Every row gives one point. Two turns around zero, p and q, are shown by what they do to some points. Write where each new point lands after one turn and then the other. Backwards means that the second turn is done in reverse. Each puzzle has new turns, and all numbers are rounded.
In the rows, zero is written as 128.

Turn p:
[128 154] -> [152 118]
[104 138] -> [147 146]
[152  92] -> [ 85 120]
Turn q:
[123 151] -> [105 125]
[165 120] -> [138 164]
[ 96 113] -> [141  95]
Where do these land?
q, then p: [138 114] -> [130 111]
p, then q backwards: [ 82 142] -> [167  99]
q, then p: [117 134] -> [121 138]
p, then q: [180 128] -> [174 104]
p, then q: [123 122] -> [121 125]

Turn p:
[141 156 130 138] -> [127 150 147 114]
[106 174  91 137] -> [ 95 140 128  75]
[166  99 116 119] -> [174 109 130 129]
[139 111 146  94] -> [137 100 147 154]
[114 150 100 156] -> [115 150 111  92]
[116 104 165 133] -> [124 133 117 172]
[114 102 148 120] -> [124 115 116 160]
Turn q:
[129 100 119 139] -> [107 110 140 119]
[169 105 107 141] -> [102 112 162 154]
[152 125 157 149] -> [ 96 154 126 141]
[120 153 124 128] -> [145 128 110 138]
[102 166 145  73] -> [191 161 118 110]
[ 96 120 116 138] -> [128 104 111 107]
Where do these land?
q, then p: [163 100 130 127] -> [101 146 127 159]
q, then p: [125 158 139 168] -> [123 134  97  88]
p, then q backwards: [109 106 134 119] -> [129 139 113 153]
p, then q: [131 161  92 143] -> [173 146 143 118]
p, then q: [112 116 145  83] -> [ 88 118 122  96]

Turn p:
[123 136  89 106 151 146 124 138] -> [143 118 107 128 115 137  95  97]
[138 141  92 116 123 126 116 144] -> [149 133  96 130 108 132 126 112]
[127  99 134 145 117 128 114 153] -> [113 147 131 165 122 131 137 132]
[132 110  86 137 165 104 131 115] -> [152  82 114 159 132 111 119 116]
[126  97 152 116 121 137 125 141] -> [114 146 159 143 112 130 123 133]
[117 112  94 135 114 143 115 127] -> [119 134 113 144 122 115 132  91]
[116 143  90 133 154 141 136 107] -> [135  98 107 119 147 124 110  96]
[177 161 179 125 140 101 149  42] -> [174 108 170  66 177  87 147 175]
[130 131 135 139 116 143 148 157] -> [120 140 133 132 129 165 140 124]
[107 106 149 122 101 105 140 137] -> [ 98 124 146 132 100 127 152 144]
[115 172 207 132 107 134 110 147] -> [ 91 177 131  89 142 149 126 188]
Turn q:
[136 180 119 137  94 163 101  84] -> [137 116 115 112 126 138 173  56]
[ 84 108 136 119 158 100 104 151] -> [116 181 163 138 131 133 116 157]
[132 127 130 106 106 147 130 139] -> [143 104 146 133 128 141 121 118]
[163 123 148  92 162  96 121 151] -> [144 125 150 160 143  84 138 169]
[121  98 114 143  93  99 163 111] -> [117 110 105  88 146 159 119 160]
[114 122 117 123 158 158 106 114] -> [109 144 151 119 108 106 121 101]
[104  93 148 156 102 143  94 116] -> [154 156 136  85  95 154 124 124]
[130 168 104 156 131 154 144 113] -> [104 120  90 135 126 128 131  84]
[158 126 121 122 138 103 142 163] -> [142 119 117 153 154 108 110 154]
[138 135 143 126 138 117 175 137] -> [112 103 108 154 124 130 127 157]
Where do these land?
q, then p: [ 86 151 111 111 122 134 135 118] -> [ 93 122 143 109 153 124 107 116]
p, then q: [108 111 141 147 104 126 125 134] -> [104 138 118 138 121 158 125 132]
p, then q: [106 106 109 144 122 124 135 116] -> [106 137 119 103 122 140 127 147]
q, then p: [111 138 134 103 172 105 147 158] -> [ 90 127 100 151 154 151 131 156]
q, then p backwards: [139  95 146 155 127 114 126  92] -> [127 167 139 104 102 101 122 120]
p, then q: [ 96 154 118 108 167 169 132 136] -> [133 151 177 100 121 111 138  91]
q, then p: [128 106 146 155  80 130 145  92] -> [144 145 151 120  87 139 120  79]
q, then p: [157 124 140 116 140 123  93 122] -> [153 115 138 122 122 135 150 161]
q, then p: [194 152 139 144 158 100 101 150] -> [179  88  96 153 137 139 165 155]
p, then q: [155 143  95  97  87 156 141 161] -> [127  69 119 116 131 134 158  83]

Turn p:
[177 108 146 104 136 119 129  99 107 136 158] -> [112  86  99 143 150 104 102 131 134 160 113]
[110  97 157 172 112 130 136 138 151 115  91] -> [134 153 167 115 136 174  92 134 141 120 150]
[153 169 127 108 101 137 136 120 108 185 147] -> [113 138 110 178 151  96 148  83 123 137 106]
[ 81 140  93 150 151  98 102 109 154 132  77] -> [117 144 140 103 143 162 184 164 145  81 148]
[120 152  86 134 150 129 124 126  83 160 137] -> [138 121 131 143 125 106 181 126 152 121  86]
[112 120 127 119 133  98 136 149 139 106  89] -> [126 144 149 124 116 125 126 168 128 113 163]
[131 150 106 123 108 106 125 117  92 138 171] -> [108 120 117 151 114 117 166 121 126 168 100]
[120 126 168 142 141 128 115 151 159 109 131] -> [111 119 144 104 106 144  97 113 121 107 149]
[162 116 133  90 100 154 121 103 114 116 170] -> [142  99  83 146 134 122 110 114  96 171 116]
[104  82 158 120 132 153 121 161 149 109 116] -> [150 124 155 112 116 147  79 142  94 103 134]
[123 163 121 119 131 137 166  99 111 145 150] -> [118 156  87 142 123 110 139 116 145 133  94]
[128 141 113 145 146 125 106 130 126  90  82] -> [153 117 132 117 115 144 150 145 157 109 171]
[144  99 129 138 122 149 148 162 172 124 144] -> [142 143 150  86 137 114  92 108 103 140 134]
Turn q:
[136 148  96 114 100 107 124 120 100 117 110] -> [109 122 107 131 124 143 105 143 148 111 169]
[141 130 135 132  89 111 131 122 109 122 151] -> [128 136 102 139 128 102 120 149 122 139 157]
[171 171 107 153 153 166 155 123 179 161 115] -> [180 138 147  90  83 136 126  66 157 133 130]
[131 100 155  85 173 137 119 138 145 117 156] -> [136 124 140 122 166 109 169 116 100  93  97]
[166 146 101 169 106 124 151 170 137 141 115] -> [166 142 157 138  92 141  99 118 125 143 175]
[168 146 112 186 152 152 164  98 166 139 102] -> [166 106 140  86  63 128 105  84 135 150 120]
[106  96 138 123 147 144  88 116 154 150 135] -> [134 131 119 113 160 154 154 122 113 147  85]
[ 93 148 121 126 102 105 128 139 117  99 147] -> [ 84 133 129 152 127 119 146 144 135 140 159]
[106 147 136 141 108 116 147 150  92 121 106] -> [105 132 148 162 116 122  98 151 149 132 137]
[108 107 137 118 147  98 103 126 113 110 129] -> [105  95 126 144 159 133 137 142 113 124 119]
[113 127 111 122  99  99 165 124 112 141 119] -> [129 125 120 146  97 133 129 172 150 121 144]
[122 109 184  83 150 137  95 119 152 119 125] -> [125 124 139  96 192 106 149 133 126 117  88]
[109 109 114 119 101 141 132 128 105 100 120] -> [ 90 145 122 126 119 135 115 155 111 115 132]
[123 107 145 120 164 157  89 117 110 155 163] -> [137 139  95 146 165 131 139  97 107 126  79]
Where do these land?
p, then q: [136 126 125 132  99 135 104 167 108 115 154] -> [154 136  96 133 128 109 100 157 127 144 111]
p, then q: [157 120 170 143 113 127 136 130 141  96 140] -> [132 149  88 124 160 147 147 120 126 151 117]
q, then p: [120  95 146  98 126 145 142 123 149 120  89] -> [142 126 131 150 102 109 105 143 110 100 164]
q, then p: [120 163  99 121 164 149 137 116  74 139 177] -> [137 159 108  94 137 180 170 140 162 161 134]
p, then q: [110 143 149 127 148 105 114 133 113 121  81] -> [108 145 157 124 121 104 146 125  94 154 143]
q, then p: [122 123 134 102 149 133 107 121 107 112 122] -> [142 121 123 110 112 141 131 159 138 108 129]
p, then q backwards: [107 134  95 117 110 119 155 105 132 103 126] -> [114 109 121 124  83 137 129 118 142 150 151]
p, then q backwards: [113 152 134 109 107  71 142 130 161 182 131] -> [ 83 131 138 104 113 153 110 155 110  72 160]
p, then q: [113 125 125 163 159 139  93 143 135 125 130] -> [118 140 132  90 136 101 130 151 113 105 111]
p, then q backwards: [116 148 115 124 102 144 109 121 185 127  93] -> [158 121  87  95 115 137  97 154 143 120 153]
p, then q: [160 105 132 133 139 136  80  67  89 112 145] -> [164 137 133 107 106 185 131 134  74 116  92]
p, then q: [190 126 105 169 131 141 167 105 126 143 140] -> [176  89 121  98 137 153 166 111 164 122 115]
p, then q: [108 137 146 163 117 120 149 150 126 165 128] -> [106 120 141 109 136 104 121 121 166 158 108]
p, then q: [120  95 118  93 129 128 157 180 147 132 136] -> [125 110 127 167 176 110 100 143 146 120 153]
